Each row is a point. To make a cloud, some directions were put in groups of two or more. Within a group, all points are equally far from the middle, so they leave a hole (a ring in 2 directions, a hollow ball in 3). The other directions are filled evenly. Then the cloud was stretched, turned, moved and blurred a little. Count the holes, and give their numbers of directions, smallest first.
In the rows, zero is written as 128.

Cloud, 13 rows:
[[158  96]
 [167 133]
 [ 87 152]
 [ 65 170]
 [185 129]
 [184 119]
 [ 88 199]
 [168 162]
 [ 71  99]
 [120 142]
 [ 91 120]
 [ 60 139]
 [214 125]]
Holes: 0

Cloud (21 x 3):
[[ 78 155 154]
 [108  56  85]
 [154 135 107]
 [173 109 107]
 [154  51 100]
 [127 166 124]
 [ 46 102  92]
 [161 126 105]
 [150 136 182]
 [140  49 105]
 [ 94 177 122]
 [ 50  96  85]
 [ 69 121  54]
 [199  82 143]
 [ 50 162  85]
 [ 98 155  86]
 [176  58 112]
 [151  66  82]
 [ 77 152 153]
 [109 128  69]
 [132 137  90]]
Holes: 1 (3)

Cloud (28 x 4):
[[108 198 184 133]
 [117 120 104  61]
 [142 181  95  69]
 [115  99  87 147]
 [183 166 115 174]
 [116 141 109 179]
 [141  10 125 111]
 [129  67  67 198]
 [124  42 112 182]
 [209 186 108 123]
 [158 128 155 174]
 [184 115 135 143]
 [152 142 161 109]
 [105 142 128  92]
 [104 161 148 149]
 [107  92  76 183]
 [101 116 156 107]
 [103 119 165  61]
 [164  68  79 105]
 [117  87  72 115]
 [152 224 113 122]
 [182 189 175 132]
 [ 71  76 112 123]
 [159 137 115 155]
 [186  33  62 156]
 [ 73  75 125 129]
 [132  24 100 103]
 [ 84 172 165 100]]
Holes: 0

Cloud, 27 rows:
[[208  83 106  61]
 [181 126  48  66]
 [ 73 140 120  92]
 [ 68 100 110  59]
 [156 140  40  73]
 [138  93 109  93]
 [128  95 128  47]
 [156 131  88  51]
 [161 106  88  60]
 [129 118 137 162]
 [203 125 123  71]
 [101 196 117 122]
 [150 154  88 104]
 [126 153 132  66]
 [ 91  92 140  90]
 [124 173 149 146]
 [158  99 179 173]
 [ 43 111 129 109]
 [ 90 123 104 150]
 [134 146 129 126]
 [138 187 136 183]
 [193  93  60  86]
 [122  77 110  78]
 [212  87  89  89]
 [129 164  90 114]
 [233  79 108  80]
 [151  89  85 175]]
Holes: 0

Cloud, 54 rows:
[[120  81 117 164 170 110]
 [154 176 103 132 171  50]
 [163 214 118  90  86 124]
 [121 100  95 113 134 203]
 [141 110 126 142 122 187]
 [115 171 158 159  66  76]
 [125 181 110 121 161 174]
 [215 176 122 123 137 164]
 [179 140  30 124 116 200]
 [196 210  93  91 166 122]
 [101 195 137 116 129 161]
 [148 153 105  94 136  63]
 [170 186  99 160 159 158]
 [106 126 175  96 105 142]
 [ 88 165 166 122  92 145]
 [ 93  81  72 138 133  98]
 [198 143 211 112 125 105]
 [118  73  93 129  88 187]
 [172 218 116 110 172 135]
 [ 61 182 108 217 107  94]
 [111 136 133 105 135  79]
 [174  77 220  50 179 207]
 [110 190 174 104  55  85]
 [ 99 174  62 200 137  45]
 [ 60 210 135 181  64  80]
 [149 152 127 157 114  92]
 [156 138 107 134 138 177]
 [127 178  69  97  84 169]
 [104 129  86 131 124 178]
 [193 122 124  77 104 128]
 [112 161  92 123 105  73]
 [111 110 142  79 136 190]
 [173 201  97 107  72 125]
 [162 117 132 148 166 112]
 [172 143 107 192 133  80]
 [125 158 101 178 182  73]
 [145 208 137  79 124 110]
 [130 138 137 164  98  67]
 [114 193  67 167  71 197]
 [ 81 112 110 145 116  70]
 [114 101  93 137  97 245]
 [ 87 195 139 207 100 123]
 [120 139 125  53 173 112]
 [134 108 195 133  80 131]
 [148 119  62  85  92 183]
 [157 126  25 106 149 159]
 [ 97  99 101 206  98 155]
 [159 163 185 127  55 120]
 [ 99 148  32 114 102 169]
 [144  71 100  97 184  73]
 [116 201  49 160  98 109]
 [190  60 185  75 145  73]
 [176 155 105 161 149 111]
 [147 145 149 117 136  29]]
Holes: 0

Cloud, 83 rows:
[[176 116  90 101 156 144 171 120]
 [ 46 106 170  92  98 125 158  93]
 [138 102  95  82  95 171 186 137]
 [115 156 123 174  40  55 128 136]
 [ 84  68 134 156 189  98 132 182]
 [121 135 192 130 175  77  57 113]
 [177 140 117 134  22  59 105 103]
 [182 184  54  91 119 163  73 144]
 [ 71 110 138 123 199 120 101  84]
 [121 125 120  70 208 178  87 217]
 [116 157 134  53  48 197 113 205]
 [ 84 156 148 111 118 148  75 110]
 [137 168 114 200 167  81 103  93]
 [137 116 163 162 120 147 121 103]
 [128 182 163  86  30 122  84  94]
 [131 213 152 116 185 106 102  97]
 [ 72  89 147 159  84 145 131 188]
 [ 85 144 141 111 208 166  84 105]
 [105 160 206 109 112 113  67 112]
 [129  35 150  97 147 130 145 115]
 [ 87 132 109  53  41 185 175 145]
 [133 144  85 144 144  21 138 144]
 [161 185 103  98 111 162  93 205]
 [157 143 100 109  70 121 174 154]
 [161 105 130 124  53 149 140 200]
 [130 124  98  41 147 143 110 182]
 [ 73  60 131  87 196 144 128 171]
 [126 132 187  75 209 172  73 160]
 [149 158 129  29 123 199 120 166]
 [109  79 109 112 149 193  80 212]
 [ 64 111 121 166 138 115 133 171]
 [121 139 144 163 192 127 135  93]
 [138 137 156 140 210  38  96  85]
 [139  51 119 100 159 138 130  93]
 [125 133 102 130 176 199 120 100]
 [153 110  86 172 119 170 112 156]
 [133 176 147 119  47 143  79 187]
 [119 140 121 199 147  21  90 135]
 [150 136 131 135 111  39 129  56]
 [ 84 144 165  53 138  92 107  98]
 [160 130 133 116 208  86  42 119]
 [ 63 126 146 131 154 112 167 118]
 [ 83 109 212  65 176 149  80 157]
 [125  76 135  58 187 166  91 120]
 [ 99 179 132 141 144  36 122 156]
 [213 140 130 113 103 142  88 120]
 [124 123 147 131 219  45 126 129]
 [106 115  76  49 164 133 137 151]
 [ 91  98 212  66 141 113  73 124]
 [143  83  95  83  99 163  70 166]
 [ 51 132 111 129 186 102 161 130]
 [122 166 124  61 197  74 108 113]
 [ 92 142 155 116 172 154  58 122]
 [179 186 120  95  59 147  80 117]
 [136 114 137 127 140  62  64 192]
 [147 134 136  15  89 161 121 124]
 [125 104  82 111  55 195 133 180]
 [101 206 147  90  87 103 127 162]
 [111 162 103  93 142 191 132  84]
 [188 139 118 118 103  59  97  82]
 [170 113  52 102 152 172 125  85]
 [118 108 208  94 149  87  63 118]
 [106 114 151 136 180  42 148  93]
 [107 126 121  83 229 145  78 212]
 [ 95 181 176  45  79 171 125 142]
 [ 83  78 127 158 166 141  74 156]
 [169 154 117  32 120 157 107 105]
 [150 121  83 112 172  69 172 103]
 [102 128 137  64 224 204 101 188]
 [151 167 186 120 111 140  95 115]
 [132  43 157 160 124 174  90 146]
 [ 75 162  70 126  85 129 138 142]
 [185 129  95 164 169 129  91 201]
 [ 92  62 101 144 195 115 123 187]
 [100  68 164 123 132 199  73 146]
 [116 167 102  42 122 125 128  71]
 [163  65 143 112  81  93 141  82]
 [197 189  56 110 116  90  78 124]
 [160 211  99  77 153  73 138  84]
 [147 181 159 150 146 107 105  93]
 [148 100  73  97  89 201  93 169]
 [158 217  74 100  85 107 115 163]
 [116 112 164  42  88 216 102 224]]
Holes: 3 (2, 2, 3)

Cloud, 72 rows:
[[169 130  75 152 136 124  93 128]
 [111 112 162 120   7  87  38 152]
 [132  62 153  93 194 110 146  72]
 [112  86 150 155 137 162 146 140]
 [119 190  78  83 193 181  90 128]
 [146 105  99 141 102 148  84 130]
 [124 132 109 137 149  96 134 167]
 [107 138 103 137 120 125 116  80]
 [ 93  88 124 113  96 108 114 125]
 [ 76 171 154 108 102  87 111  67]
 [163 157 113 115 132 144  64  81]
 [135 149 118 175  57 130  81 141]
 [150 100 117 164  74 143  45 160]
 [156 173 142 108 130 135 116 158]
 [118 105  83 103 176 157 136  67]
 [118  95 101 166 108  96 126 113]
 [202 130 109  99 170 147 101 103]
 [122  98 138 152 161 159  57 115]
 [126 134  67 106 137 173 165 121]
 [127  48 100 136  81 103 115  93]
 [118  56 163  81 193 144 146  73]
 [169 141 135 106 195 127 158  17]
 [135 155 163 109 197 114 129  90]
 [157 111 127  99 170 169 108 142]
 [194 101 127  89 159 102 116 115]
 [142  92 181 142 117 113 118  85]
 [133 160 107  82 126 163 120  59]
 [123  83 169 154  78  80 121 136]
 [121 147 115 166 110  77 114 136]
 [140 134 204 120  86 121  42  77]
 [135 126 106 166  69 125 143  87]
 [173  40 141  87 163 115 154  65]
 [159 109 156 100  74 144  84 136]
 [167 114 168 166 107 116  88 104]
 [192 152 135  94 122 128  99 114]
 [108 207 143 160  45 140  93 122]
 [102 132 117  58 110 111 150  87]
 [152  77 111 107 188 166 110  72]
 [147 135 117  91 194 105  85 144]
 [142  77 110  81 156 108 148 117]
 [114 162 110 129 112 116  92  67]
 [134  40 141  67 183 153 165  86]
 [118 103 127  97  65 175 125 112]
 [138  80 189 128 145  89 114  53]
 [103 185 109  88 105 168  88  95]
 [188  78 113 104 178 146 145 135]
 [135 174 146  53 119 109 109  94]
 [125 170 151 146 127 153 100 133]
 [ 99 146 103 168 113 117 100 158]
 [140 139 164 118 153  68 127  45]
 [152  97 113 166 100 128 133  79]
 [105 138 122 158  71 135 116  95]
 [106 125 124  66  82 114 110 128]
 [168 149 137  75 162 100 117  90]
 [132 123 186 150 136 110 130  60]
 [143  95 160  96 121  83  56  87]
 [142 120  95  90 112 111  63 111]
 [170 129 162 165 163 112 102 139]
 [161 155 117 193 132 122  53 141]
 [ 78 138 143 122  41 135  44  98]
 [119 158  81 109 117 173 113 150]
 [126  84 103  69  52 115  89 129]
 [138 104 170 138  65 136  95 170]
 [ 92 151 134 109  77  89 122  89]
 [128  94 188 147 127 122 102 114]
 [191  93 146  92  88  91  86 116]
 [132 114 118 154 129 111  93  46]
 [143 151 115 141 165  72  93  80]
 [120  66 163 159 139  94 147 138]
 [ 81 149 103 128  85 122 153  71]
 [103 136 144 102 198 110 166  98]
 [131 124 159  88 153 152  83 167]]
Holes: 1 (2)

Cloud:
[[118 144  49 115 151 115  86 164  98]
 [199 140  48 188 142 134 142 124  89]
 [180 171  40 147 118 130 144 122 132]
 [166 117  69 198 233 106 159 105 108]
 [142 125  26 181 156 118 144 171 172]
 [180 141  80 139 138 100 192  83 149]
 [187 171 158 111 133 140 137  90 147]
 [204 124  80 121  74 102 199 139 136]
 [ 98 119  43 155 168 163 135 183  90]
 [ 83 127 193 184 127  80 124 131  98]
 [146 163  64 179 209 139 137 148  84]
 [120 137 103 168  78  60 174 181  99]
 [146 116  71  63  97 184 120 167 140]
 [105 138 164  50  99  88 124 129 171]
 [167 157  77 174 171  77 149 168  75]
 [148 162 111  91 104 188 126 106  74]
 [126 122  83 129 148  76 208 129 153]
 [157 107  91 106  98  98 173  67 132]
 [147 131 143  79 146 128 132 166  92]
 [167 110 158 120 175 113 165 140  74]
 [ 55 156 186 133 103  75 140 149 161]
 [162 129  59 136  69 156 179 142 142]
 [132 115 111  48 146 146 135 105 157]
 [117  84 164 148 162 131 114 152 108]
 [139  92 186 105 120  66 142  92 154]
 [108 125  37 110 133 102 139 185 116]
 [151  70 120 110  93 104 177 138  84]
 [161 170  93  85 145 207 126  92 138]
 [ 66 170 150 154 143  54 170 154 135]
 [101 115 136 124 158 102 195  74 121]
 [ 99 136  69  72 110 189 128 139 100]
 [195 156  37 134  92 164 155 171  98]
 [223 120  58 121 102  94 180 145 100]
 [134 109 156 157 166 170 119 134 124]
 [155 143 149 140 161 166 141 117 159]
 [ 99 150 125 179 174  77 205 129 128]
 [ 83 165 122 179 153  84 183 133 160]
 [161 154 102 154 116  42 146 147  88]
 [169 174 130 122  54 119 133 207 151]
 [127 113  14 118 121 124 113 169 124]
 [186 146 159 166 157 123 119 110 138]
 [121 151  80  68  58 156 150 129 122]
 [111 141  93 159 129  46 180 206 115]
 [111 123 182 116 186  96 108 134 107]
 [181  97 124 173 140 118  91 168  94]
 [138 101 161 152 168 165 104 117 110]
 [129 127 136  62  65 164 115 140  79]
 [ 83 134  38 152 191 161 138 145 161]
 [211 115 144 169 145  76 128 136 129]
 [116 127 131 109 170  74  90 100 148]
 [178 147 122 119  94 129 171 168 178]
 [118 171 201 105 136  52 120 102 132]
 [162 128 115 204 113  98 131 232 117]
 [164 168 111 106 131 200 130 142  93]
 [191 124 101 121 121 138  73 138 134]
 [ 82 151 122 158 187 142  80 107 118]
 [220 138 159 152 103 134 129 120  87]
 [148 161  58 120 183  81 144 120 135]
 [142 110  65  93 109 123 125  64 113]
 [124 158 118  79 106 206 113 150 124]
 [214 112  79 189 181 134 175 130  60]
 [193 106  77 139  61 154 158 112 104]
 [ 97 110 158 155 199 101  92 129 102]
 [175 153  62 107 123 132 194 155 154]
 [108 113 206 124 118 139 131  97 110]
 [176 148  41 152 146 146 166 192  81]
 [158 127  96  92 157 194 122 101 165]
 [100 185 163 128 142  48 141 116 164]
 [122 157  75 128 102 130 188 125 161]
 [117 117 112  89 119 184 121 165 148]
 [163 144  97 167 110  89 142  98  89]
 [102  99  79 150 118 124 159  91 144]
 [147 142 133 118 141  39 118 118 155]
 [166  67 111 144 118 182 133 128  94]
 [ 98 177 185 131 142  51 140 108 162]
 [140 177 120 178 174  79 158 121  91]
 [122 145 133 152 160 108 211 112 112]
 [156 128  81 177  74  87 152 138 102]
 [169  61  72 148 194 119 159  85  93]
 [129 142  86 192 172 145 100 123  81]
 [181 141 105  52 128 109 143  90  88]
 [202 148 124 137  96 128 117 130 166]
 [202 142 127  81  92 109 153  66  96]
 [103 118  75 122 105 118  89 178 173]
 [126 153   7 117 162 172 121 135 159]
 [180  64  55 185 189 112 178 132  95]
 [ 82 147 110 169  87  87 165 181 121]
 [159 143 112 167  80 114  87 138 128]
 [133  74 202 130 131  86 123 100  96]
 [ 80 118  75 118 116 110 148  99 161]
 [202 109 128  96  83  81 119 173 107]
 [147 183 140 114  92  57 136 160 181]
 [221  81 106 131 135 136 121 126 116]
 [152 101 166 159  73 147 141 150 114]
 [111 142 206  96  80  74 141 167 104]
 [141 171 107 139  59 109 109 163 179]
 [ 51 138 104 117 160  87 143 151 113]
 [ 93 137  78  96 160 143 116  51 131]
 [126 109 115 189 138  61 217 155  99]
 [149 152 106 149 119  89 136  87  85]
 [157 108 120 222 158  81 151 179 157]
 [158 154  86 116 126  90 101 179 169]]
Holes: 3 (2, 3, 4)

Cloud:
[[ 92 137 179  74 156 146 198 109 143]
 [138  81 120 126 151 130  70 110 188]
 [109 139 178 147 144 157 118 159 112]
 [ 97  74 170 100 150 124 154 163 168]
 [177 143 136 218 148 151  83 163 154]
 [122 151 120  90 116 115 125  80  66]
 [ 41  52 104  92 132  89  92 142 153]
 [161 117 118 150 169 148  80  92 187]
 [ 93 114 110 101 136 100  79 142 183]
 [ 96 117 100 101  89 126 100 108  82]
 [126 161 167 137 109  84 163 157 139]
 [ 61 157 127  97 109 106 122 126 174]
 [ 74 105  86 118 182 146 128 124 135]
 [185 144  97 191 195  92 137  94 157]
 [ 16  90 108  73 107  92 137 116 140]
 [141 136 110 185  82  73 174 134 124]
 [140 155 148 167 172 166 125 151 105]
 [188 169 160  93 165 152 144 110 182]
 [131 152 143 124 154  99 188 136 181]
 [172 160 117 175 192 137 147  85 159]
 [143  81 144 121 194 128 102 124 166]
 [ 58 122 146 127 105 127 107 153  77]
 [158 134  99 176 110  93 157  85 101]
 [ 71  93  83 154 179  62  93 100 113]
 [163 115 119 182 206 137  95  95 137]
 [186 117 120 160 125 151  86 106 103]
 [ 85 172 109 149 135 113 143 118  92]
 [146 111 131 203 151 112  89 191 139]
 [110 129  87  74 137 160 136 111 100]
 [ 83 191 147  65 149 182 166 113 138]
 [161  73  86 149 176  83 169 128 167]
 [134 161 150  83 133 142  82  97  96]
 [160 123 119 120 125  50 108 122 118]
 [145 152 120  82 119 123 209 163 135]
 [ 68  92 114 211 158  83 152 107 168]
 [ 65  80 152 107  82 107 192 140 114]
 [101 134 172 139 136 184 150 130  59]
 [ 80  96 114 162 163 186 130 133 149]
 [ 86  30  99 155 137 105 104  99 155]
 [ 76  64  63 143 165  97  94 139 160]
 [ 89 167 125 118 137  82 143 145 144]
 [104 123  85 169 136  55  94  78 131]
 [105  94 152 149 113  96  95 105 104]
 [157 170 128 138 157 138 160  75 178]
 [121 140 141 175 179 154 143 109 154]
 [108 190 125   7 123 101 217 138 149]
 [132  94 157 178 163 141  66 116 136]
 [148  64 114 183 128 119 125 183 125]
 [ 84  83 128 104 103 162 111  69 126]
 [114 153 148 150 133 151 177 121  69]
 [ 89 174 103  93 116  48 137 104 165]
 [167 121 130 163 170 105  95 112 175]
 [138 103 100  63 128 137 103 130 120]
 [160 134 172 167 159 174  87 124 131]
 [122 194  77  87 171  43 185 100 135]
 [109 199 116  56 130 106 150 101 162]
 [ 65 132 149  58  85 177 125 134  64]
 [130  20 109 187 151 159  83 129 123]
 [116 199 134  52 116  86 147  98  95]
 [170  75  91 117 118 103  85 130 164]
 [146 181 131 130 150 133 194 113 183]
 [117 152 142  93 156 142  68 139 127]
 [145 108 103 107 198 108 116  96 157]
 [136 134  65 118 115  94 154 149 111]
 [107 154 141 179 159 129 162 105 135]
 [ 95 145 161 140 122  87 178 143 107]
 [125  98 135 146 169 115 112 103 172]
 [ 95 166 103 135 108  99  97  97 109]
 [157  74 151 141  93 150 102 171 158]
 [166  97 127 155 172 150 111 125 191]
 [186 112 112 143 160  95 147 119  86]
 [ 91 114 136 132  98 141  51  88  86]
 [147 112 100 112 124  81 159  93  80]
 [120 147 103 151 154 102  80 147 147]
 [ 68  94 107 160 147  90 201 108 160]
 [116 147  88 131 180  63 167  54  83]
 [137 148 143 157  81 172 145 130 109]
 [ 72 116  76 135 187 126 105  76 134]
 [108 105 142  86  75  78 105 113  93]
 [116 155  97  70 124 100 133  84 173]
 [ 93  76  96 117 142 155  90  74 136]
 [117 123 136 146 146 169 154 100 168]
 [117 121 158 195 131 164 105 113 102]
 [131 206 144  81 133 101 173 154 106]
 [145  62 172  60 134 147 125 150  85]
 [150 160 100 197 145  62 178  83 130]
 [160 174 132  92 178 140 145  66 150]
 [145 145 154  83 118 164 152  90 172]
 [ 95  84 142 143 112 191  90 176  92]
 [ 74 165 187 110 146 152 174 126  92]
 [ 61  46  94 139  95  99  99  84  84]
 [ 88  98 176  97 138 200 107 175 162]
 [150 172 174 126 155 142 152 137 157]
 [ 64 103  94 145 133  85 105  57 166]
 [165 161 186 107 144 209 100 187  89]
 [133 100 111 215 127 123  87 182 119]
 [192 100 121 237 143 136  71 166 139]
 [137 156 169 100  84 178 174 132  98]]
Holes: 2 (2, 2)

Cloud:
[[108  90 168 143  68 101 177 161 101]
 [160  61  94 120 125 186 141 203 156]
 [ 99  90 196 156 100 124 128 186 160]
 [155 150 153 160 127 196 144 118 216]
 [154 121 171 158 125 174 148 103 152]
 [ 51 176 181  94 189 151 174 126 191]
 [154 121 154  84 149 112 238 146 134]
 [172 120 169 164 139 169 138 110  74]
 [ 89 104 144 165 102 207  98 188 110]
 [121 108 156  96 112 159 203 146 186]
 [ 87 137 143 111 113  46 149 149 109]
 [170 148  41 180  61 180  83 154 144]
 [135 165 194 119 215 205 172 151 189]
 [ 83 124  66 120  78 162  63  99 145]
 [138 111 120  56 124 147 249 244 191]
 [ 96 110 199 140 154 136 218 148 150]
 [134  81 201 110 174 146 193 186 201]
 [135  89 110 158 160 105 131 118  97]
 [114 130 162  39  95 141  71 149 165]
 [162 109 172  84 133 110 131 103  85]
 [139  96 117 168 114 229  97 147 230]
 [149 111 166  37 103  97 159 209 157]
 [170 127  75 159  50 176  49 143 174]
 [179  76 170 153 136 117 163 208 148]
 [163  93 155 135 120 124  87 167  64]
 [102  66 118 155  90 129 108 117 190]
 [161  65 159 115 157 106 151 192 194]
 [160 133  75 136 104 122 113 184 178]
 [ 94 121 112 117  91  47  62 115 191]
 [ 86 137 172 150 152 142 158 108 129]
 [122  99 132 138  82 163 152 116 131]
 [136 117  83 116 139  86 198 220 104]
 [129  93 129 133  90 161 183 213 173]
 [116  50 144 118 101 103  84  68  97]
 [ 94  46 180  92  99  90 184 202 151]
 [176  93 186  61 161 140 145 168 124]
 [150 117  92 105 150  89 139 172 153]
 [ 92  87 145  70 100 138  93  85 189]
 [172 163 153 101 137 112 129 115 171]
 [116 110 148  99 170 116 163 149  73]
 [167  90 153 170 101 199  77 121 230]
 [150 104 100 138 106 125 102 184  84]
 [153 146  71 167 111  98 148 166  86]
 [ 79 138 129  52 171 119 200 113 142]
 [106 112 171 148  79 143 102 129 166]
 [ 85  99 181 135 188  84 169 138 142]
 [135 110 149 122  67 109 111 103 149]
 [103  89 227 137 151 194 102 132 179]
 [101  72 108 115 103 131 154 206 195]
 [ 95 140 122  85  95  49 109 132 184]
 [ 91 124 146 127  89 136 154 206 142]
 [122  78 125 149 119 183  49 164 217]
 [171  68  94 131  60 154 182 148  91]
 [143  98  74 164 115 172  86 185  89]
 [171 134 181 142 131 183 205 186 165]
 [185 110  52 220  78 138 148 132 102]
 [163 133  97  80  87  74 121 129 180]
 [138  81 196 107 169 136 127 197 140]
 [132  95 162  70 178 135 138 125 120]
 [137 192 112 135  90 127 102 128 187]
 [173 165 131 125 126 136 155 124 207]
 [135 106 121 209  75 162 186 204 137]
 [ 88 117 228  91 187 187 101 149 176]
 [ 80 131 158 127 155 210  56 128 170]
 [187  73 183 132 128 211 165 158 105]
 [136 160 121  85 103 148 160 143  73]
 [167  74 141 148 154  94 136 187 147]
 [121 104 154  62 174 145 147 127 100]
 [131 118 157 129  85 119 169 119  63]
 [122 138  89  77  95  88 118 118 124]
 [134  47 142 111 173 105 155 160 132]
 [108 132 192  48 121 120 117  83 140]
 [150 107 154 108  99 104 159 103  88]
 [150  68 121  96 127  77 114 197 199]
 [158  23 102 114  74 141 126 221 106]
 [188  77 120  96 134 144 137 120 154]
 [ 88  86 167 116 163  93 194 141  68]
 [103 109 180  66 129 148 125 193 244]
 [120 118  80  97 156 164 129 198 235]
 [160 108 177 136 158 140 160 117 100]
 [118 112 130 176  60 164 133 144 122]
 [ 90 110 117  61 163 114 179 210 124]
 [167  77 167  83 132 193 113 166 238]
 [100 117 201 149 179 130 121 113 117]
 [146 125 158 152  91 200 109 143 222]
 [138  89  68 110  94  85 131 178  60]
 [141  74 104 147  79  91  60  54  93]
 [168 104  91 111  80  54 148 123 130]
 [188 104  30 151  54 171  92 151 112]
 [ 82  72  85 132 124 143 108 101 120]
 [122 103 173  94  62  99 130 157 129]]
Holes: 1 (4)

Cloud:
[[184 146 153 140 136 137  71  90 145]
 [163 179 139  72 165 145 162 136 119]
 [152 138 205 142 110  98 137 133  50]
 [135 134 201  62 132 176 142 135 103]
 [165 155 159 119 159 163 158 129  81]
 [ 99 106 134 197 127 154  97 173 131]
 [145 166 108 132 174 129  83  85 154]
 [108 148 116 156 163  75 125 102 167]
 [163 240 124  89 128 178 162 107 133]
 [144 162  93 172 219  78 116 126 130]
 [210 133 125 112 129 125 177  80  68]
 [123 191 147 131 147  82  88 108 171]
 [117 143  86 177 103  92 101 141 139]
 [147 249 160 196 164  81 129  97  97]
 [139 188 176  87  84 101 110 114 165]
 [126 136  50  77 143 141 114 137 188]
 [183 205  86 118 171  76 102 105 107]
 [134 114 143 157 110  50  84 133 133]
 [142  59 142 135  96 209  64 184 135]
 [139  75 149  79  97 127 116  96 225]
 [108 143 123  85 145 134 105 213 142]
 [156  94  86 133 133 218  88 148 150]
 [138 141 161 124  66 106 101 113 109]
 [146  85  77 115 121 166 133 181  87]
 [ 98  76 157 169  99 137  96 128 149]
 [164 163 184  95  91 118 116 110 190]
 [160 100 124 146 154 172 155 142  63]
 [166 205 129 124 156  37 144  93 118]
 [119 194 152 115 160  63  84 131 104]
 [154 140 168  54 118 193 155  71  73]
 [146 153 103 103 168 125 167 159 161]
 [130 175 144 201  86 133 127 157  95]
 [129 129 162 177  96  75 114  97  90]
 [126 174 138  70 144  78  80 118 134]
 [104 127 142 148 165 151 128 153 168]
 [147 100 160 101 139 109  89  85 191]
 [110 130 160 172 133  61  93 147 182]
 [112 120 182 161  78 148 152 152 135]
 [144 131 145 127  89 117  72 165 178]
 [166 112 109 101 117 184  96  44  84]
 [160  83 118  68 131 190 132  78  48]
 [149 103 153 102  47 111 122 115 174]
 [180 127 101  97 122  99 148 167  59]
 [145  88  44 149 160 151 119 146  61]
 [146 158 157 104 102 166 116 180  59]
 [157  91 158 155 107 198 142 155  89]
 [113 108  75 138 103 189  66 133 125]
 [159 149  58 205 156 130 106  76  80]
 [156  61 122 183 101 191 127 147 123]
 [142  55 129 163 168 169 104 130 138]
 [162 108 103 165 113 203 105 165 124]
 [108  84 204 143  99 169  78 101 165]
 [169 144 198 113  88  95 123 200 122]
 [131  97 159 122  99 138 153  86 216]
 [147 157 124  78 121  99  77 136  69]
 [160 137  62 116 158 207 158 136 105]
 [154  86 160 138 143 213 116 160 124]
 [185  99 116 132 170 130 146  99  60]
 [116  60 126 150 148 128 110 109  89]
 [157 158  94 103 147  59 111 153  68]
 [114 112 144 125 166 103 126 135  84]
 [145 164 130 146 104 126 111 213 140]
 [177 194  96 167 151 121  73 114 140]
 [114 147 122  94 150  83  63 147 119]
 [123 117 141  98 130 131 147 158  65]
 [158 248 119 101 164  52 154 134  95]
 [196 101 105 114 121 123 157 178  95]
 [118 123 195 100  97 157 144 137 202]
 [190 155  89 102 173  89  88 174  67]
 [121 213 137 118 149  86 132  73 109]
 [111 196 140  98 102 169 163 150  82]
 [141  50 109 145 106 219 125 136 124]
 [133 130 159 184 103 186  86 103 119]
 [149 165 124 134  75 162  96 110  76]
 [156 160 146 158 101  63 106 139 175]
 [159 182  80 120 179 158 185 125  96]
 [110  27 127 143 127 150 156 103 123]
 [165  65  89 139 154 137  93 119  56]
 [134  66 151 116  85  94 162 161 198]
 [173 178  83  58 117 118 108  75 123]
 [187  76  96 166 147 105  87 102  76]
 [184 129 137 107 106 167 148  49  59]
 [146 170  73 106 151 143 169 156 171]
 [ 99 109 117 111 154 219 111 149 117]
 [168 209 160 168 157 157 114 139  39]
 [156 131 168 157 129 134  99  96 188]
 [120 175 120 209 120 142 118  77  97]
 [132 139 150  77 110 159 114 201  87]
 [162  70 146 136 142 137 158 139 186]
 [161 124  81 130 183  59 135 116 146]
 [117 132 148  88 109  80 146  64 109]
 [170  90  66 159 139  89  97 125 144]
 [133 198  96  98 146  92 125 162  47]
 [202 199 126 177 122 130 105 162  98]]
Holes: 2 (3, 3)
